Each point is reached from the start by the listed moves, each made 0, 1 or 2 times, or once backwards (-1), plus a little noise. Is the number of moves made odd or even? Then give how often each move was made.
(in the rows, 128 means zero)

Moves:
(1): [160 135 120 136]
(2): [118 169 126 135]
(3): [135 135 163 118]
Start: [127 113 154 132]
Points:
[ 75 188 157 139] -> odd (-1, 2, 0)
[ 90 203 228 118] -> odd (-1, 2, 2)
[129  66 120 135] -> even (0, -1, -1)
[124 162 188 129] -> even (0, 1, 1)

Moves:
(1): [156 128 130 131 130 137 123 133 128 131 140]
(2): [125 156 137 124 138 127 121 123 139 117 131]
(3): [126 119 171 114 126 130 121 131 132 123 110]
(4): [128 131 138 162 122 127 129 130 138 133 130]
(5): [129 124 130 137 161 121 125 133 120 135 119]
(6): [117 128 125 124 127 151 130 129 132 135 125]
(7): [135 134 132 134 135 125 152 133 131 124 132]
(8): [119 125 129 137 127 127 122 169 126 123 138]
(9): [132 108 118 123 133 116 121 136 174 127 115]
(10): [130 133 133 115 122 118 130 133 134 169 123]
(11): [113 120 132 119 140 131 126 119 128 131 158]
Start: [131 123 118 125 132 139 131 120 126 120 128]
Points:
[ 71 134 246 154 204 167  87 100 107 136 152] -> even (0, 1, 2, 2, 2, 1, -1, 0, -1, 0, 2)
[163 121 223 117 136 144 120 159 153 212  54] -> odd (1, 0, 2, 1, 1, 1, 0, 0, 0, 2, -1)
[126 118 249 195 236 144 140 166 143  75 174] -> even (1, 1, 2, 2, 2, 0, 2, 1, 0, -1, 2)
[149 230  98  78  99 109 137 113 103 165 135] -> even (0, 2, -1, -1, -1, -1, 0, 0, -1, 2, -1)
[157 199 115 141 137 121 123 122 169 189 155] -> odd (1, 2, -1, 1, 0, 0, 0, 0, 0, 2, 0)

Moves:
(1): [148 132 121 119 128 126 127 125 124 125 125 136 135 125 120 120 126 128
 131 130 140 123 126 131 125 132 132]
(2): [117 150 125 137 130 128 119 124 124 130 138 130 125 128 134 124 123 117
 118 124 122 123 116 123 135 121 126]
(3): [135 122 149 131 116 127 128 129 126 122 121 132 120 130 124 119 121 119
 115 125 127 127 127 138 128 125 126]
(4): [132 125 120 159 136 127 129 130 133 119 134 131 130 116 137 127 128 125
 127 116 137 119 139 122 121 131 129]
(5): [131 127 138 131 144 131 122 132 121 130 120 132 122 136 124 130 122 123
 134 127 128 126 119 122 122 132 123]
(6): [129 130 130 142 115 150 133 117 117 126 122 126 129 124 123 132 122 128
 138 133 134 129 129 130 133 129 123]
(7): [128 140 134 129 134 133 158 131 129 123 136 137 133 134 137 120 126 125
 129 129 141 131 124 125 127 120 136]
(8): [128 137 137 128 129 137 125 143 129 118 130 118 124 122 124 127 126 128
 130 122 126 143 128 142 130 124 136]
(9): [126 131 137 129 130 133 131 126 146 131 125 123 134 127 129 125 128 123
 125 127 122 136 120 126 124 133 128]
(10): [127 128 123 133 121 127 131 128 129 146 123 125 122 124 127 123 131 130
 120 130 130 132 127 132 125 126 130]
(11): [125 125 142 125 132 129 122 124 121 137 163 135 128 124 121 134 135 143
 120 134 135 127 116 125 129 121 132]
(12): [119 130 130 120 118 134 124 136 130 129 113 154 123 119 122 130 133 130
 123 125 136 142 126 125 118 136 125]
(13): [121 119 147 138 123 128 129 133 120 137 126 126 157 129 118 128 131 122
 126 109 127 127 133 122 131 122 127]
(14): [130 126 122 136 121 129 124 139 137 124 135 132 132 142 123 132 128 128
 131 134 132 127 125 136 124 125 128]
(15): [127 124 131 126 129 135 121 132 127 135 136 130 136 130 148 135 127 130
 135 129 136 136 132 135 128 129 126]
(16): [124 137 132 132 122 116 136 121 127 132 118 130 125 130 133 155 121 119
 134 143 131 127 122 139 104 131 143]
(17): [130 130 132 132 126 132 128 137 130 129 128 129 131 125 129 130 151 130
 131 131 116 117 131 125 115 132 119]
(18): [132 141 131 136 129 128 126 121 132 132 122 130 121 138 130 133 137 146
 127 115 126 130 122 131 137 130 120]
(19): [132 132 131 127 134 123 127 124 137 128 136 132 117 122 124 126 124 129
 151 119 114 131 127 127 125 120 124]
(20): [118 132 130 135 129 124 125 134 123 124 128 123 137 124 130 124 120 134
 129 146 122 134 119 127 124 125 124]
(21): [125 134 134 125 135 121 125 130 146 129 127 114 127 130 127 126 145 133
 130 140 152 119 132 131 136 130 116]
(22): [133 131 125 132 127 122 129 124 127 122 135 120 132 134 121 119 134 121
 128 130 127 152 137 125 120 133 128]
(23): [130 130 132 134 134 139 128 130 128 133 127 136 129 122 122 128 120 133
 128 140 118 121 158 126 127 131 132]
(24): [115 117 120 135 139 136 125 115 126 128 130 136 126 128 123 118 125 129
 130 129 119 130 131 156 130 132 127]
Start: [138 137 129 133 132 110 119 121 149 139 122 114 120 133 130 121 114 117
 132 141 110 113 124 138 122 129 131]
Points:
[ 71 117 217 164 104  91  80 120 122 169 150  93 109 161  57 148 143  75
  67 192 100 126  52 238  71 121 139] -> even (-1, 1, 2, -1, 1, 0, -1, 1, 0, 1, 2, 0, 1, 1, -1, 2, 1, -1, -1, 0, 1, 1, -1, 2)
[135 212 135 223  99 170  94 180 192  76 103 155  78 153 186  88 111 110
  85  83 214 169  92 200 162 125  97] -> odd (0, 2, 2, 2, 0, 1, 1, 2, 0, 0, -1, 2, -1, 2, 2, -1, -1, 2, -1, 0, 1, 0, -1, 0)
[ 91 221 128 249 157 110 145 137 158 135 227 105 164 174 219 189 115 138
 127 118 223  95  73 231 148  79 177] -> even (0, 2, -1, 2, -1, 0, 2, 2, -1, 0, 1, -1, 1, 2, 2, 2, -1, 2, -1, 0, 1, -1, -1, 1)
[105 245 184 162 121 147 162 148 230 171  80 172  75 102 188  80 148  89
  75 169  98 179 163 204  61 153 130] -> odd (0, 2, 2, 0, -1, -1, 2, 1, 2, 2, -1, 2, -1, -1, 2, 1, 2, 1, 0, 0, 1, 1, 2, 1)
[161 136 200 169 136  98 130 161 237 125 172  56 145  81 184 170 167 108
 183 167 173  85 113 213  52 124 151] -> even (1, -1, 1, 2, -1, 0, 0, 2, 2, 0, 1, -1, 0, 0, 2, 2, 2, -1, 1, 0, 2, -1, -1, 0)
[160 175 190 175 167 191 104 132 205  95 231  90  95 164 141  88 126 101
 206 125 119 164  72 213 140 103  92] -> odd (0, 1, 1, 0, 1, 2, 1, 2, 2, -1, 1, -1, -1, 2, 2, -1, 1, 0, 2, -1, 1, 1, -1, 1)
